Each point is reached from the start by the listed moves, each made once or not at all, plus a little noise. Is the number of moves made odd or even? Then give how often each move was made.

Moves:
(1): [-67 -50]
(2): [ 29 -20]
Start: [-6 13]
Points:
[22 -8] => odd (0, 1)
[-5 12] => even (0, 0)

Moves:
(1): [ -1  -1   4  13 -62 -23  12 -48  -4 -10 -35  15]
(2): [ -9 -10 -11 -21   2  -1   6 -22  19   7 -25  25]
(3): [-36 -16  10  19  22 -23 -27  31  -9  23  -7 -21]
(4): [  5  -3  13 -28  -2  18 -17 -24 -27  -5  -7 -11]
(5): [-11  13   7  -5   5   8  -7   9 -18  -1  -5  24]
(6): [ -2  10 -25 -16 -23  -8   4  15  -2   5 -25  -3]
(7): [  4 -17  -4  15  11  -1  -4  26  -6  -9   4  34]
(8): [ 22   1   4 -10 -29  14  -5  12  11   6   6   9]
(9): [ 20 -47   8 -10  -2  34  19  22 -22 -15 -33  21]
Start: [-2  9 -4 11 -8 14 21  1  4 -6 21  6]
Points:
[-28 -48  -9  14   7  25   4 105 -55  -3 -45  60] => odd (0, 0, 1, 0, 1, 1, 1, 0, 1)
[ 18 -69   9 -19 -60  41  36 -46 -37 -38 -75  87] => odd (1, 1, 0, 1, 0, 0, 1, 0, 1)
[  30  -55  -27  -17 -111   30   52    5   -2  -21  -88  106] => even (1, 1, 0, 0, 0, 1, 1, 1, 1)
[ 10 -69  15  24  -5  37   2  92 -24   1  -8  47] => even (0, 0, 1, 0, 0, 0, 1, 1, 1)
[-25  14   5 -27 -34  24 -31  44 -42  22 -16   2] => odd (0, 0, 1, 1, 1, 1, 0, 1, 0)
[  6   3 -19 -54 -45  45  -2  17 -21  -2 -30  80] => even (0, 1, 0, 1, 1, 1, 1, 1, 0)

Moves:
(1): [  3   2   6  -7  -7   5  -3 -16   5  12   2   0  -5 -18   5  -7   9   7
   4   0]
(2): [ 12  -7   0  15   6  -4  10  17   9   6  -3 -20   1 -10 -17  -7 -16   3
 -12  -2]
(3): [ -9  11   7   2 -16 -10  -8   6   4  -7  18   2   3   1  -3  -3  -4   4
   4 -17]
(4): [ -8   2  17 -15  -4   2   3  13  14  18  -9 -11 -13   5   4  -4  -7  17
  -7   5]
(5): [ 10  11   0   0  16  10  -1   2   5   0   9  10  -6  -2 -14  13  11   4
   3   4]
(6): [ 20  -1  -8  14 -14  25   1   5 -12   9 -11   4   8  16  -6  -5  10 -17
  11   1]
(7): [-22  -6 -23   4 -21  28 -51 -21  21  15   8  10 -42  12 -11  13  18  35
 -27  40]
(8): [ 20  -4  12 -12 -19   8   2 -12   1  -6  -5  12  19  16   3   6 -11 -14
 -29  11]
(9): [ 21  21   0  22  -8 -48  13   1 -11  11 -25  -4  -5  -5   6   4  -7   6
   3 -22]
(10): [ -6  -3  -4  -4  -2   6  29 -24   3 -12 -11 -11   2   6  -7  14   5  -3
  10 -33]
(11): [ 33   2   7   1 -10  -7 -15 -11   8   3 -19 -11 -39  -2 -17   5 -12 -12
  29  13]
(12): [ -6  11 -23 -18   3  -6 -11 -12  21  13 -14  19 -11  -7 -18  -9 -18  19
  -4  20]
(13): [ 25 -13  17   0  -6 -12  -9  -7 -19  16   1  14  15  18 -25   2   4 -20
   8 -27]
(14): [ -4  10   3   3  11   7  -2  -7 -12  -3   4  10  -6   1   2  -2  -1  -8
 -22  -7]
(15): [ -9  -9   6  -2  -6  -1  24   5 -15  -6   4   3 -10 -14 -11   2   2  11
   1 -15]
(16): [-32 -10  -5  14 -15  12   0   3  17   9   2   3  -6 -10  18  12   8 -13
  -2  10]
(17): [  9  -6   0  19  -7   9 -46  21 -14  19 -19   8   4 -25   5  10 -18  20
  -8  11]
(18): [-14   8  14  -3  -4  -5   5   9 -11  -7   6 -19  10  11 -19   7  10 -18
  -8  -2]
(19): [ -5   2 -15   1 -13   5   6 -12 -16  -1  30 -11   6  20 -11  23 -12 -20
  -4   0]
(20): [  8  -5  13  15  -4  -4 -13 -15  -5  16 -10  19   9   3  -8  -7 -15  15
   6   6]
Start: [  0  -1  11   6 -32 -10 -17  -6  -9  12 -11  -4   5 -15 -15  15   3 -19
  -3 -11]
Points:
[ -11   10   59   12 -101   -5  -79   -5   -1   61  -55   29  -36  -35
  -59   34  -65    2  -43   20] => odd (0, 0, 1, 1, 0, 0, 0, 1, 0, 0, 1, 1, 0, 1, 1, 1, 1, 1, 0, 1)
[  59   10   28   44 -121   19  -47  -35  -44   80  -19   10  -23    8
  -92   72  -12    5  -68  -65] => odd (1, 1, 1, 1, 1, 1, 1, 1, 1, 1, 0, 0, 1, 1, 1, 0, 1, 0, 1, 0)
[  -9   24   11   35 -102  -55   17  -44    1   34  -23  -14   35   12
  -71   56  -57  -41  -39  -39] => even (0, 1, 1, 0, 0, 0, 0, 1, 1, 1, 0, 1, 0, 0, 0, 1, 0, 1, 1, 1)
[ -7  -7  30  25 -84 -52  19  -4 -39  59  -7 -11  -6   1 -32  54  -9 -40
  -5 -61] => even (0, 0, 0, 1, 0, 0, 0, 0, 1, 0, 0, 0, 1, 0, 1, 1, 0, 0, 1, 0)
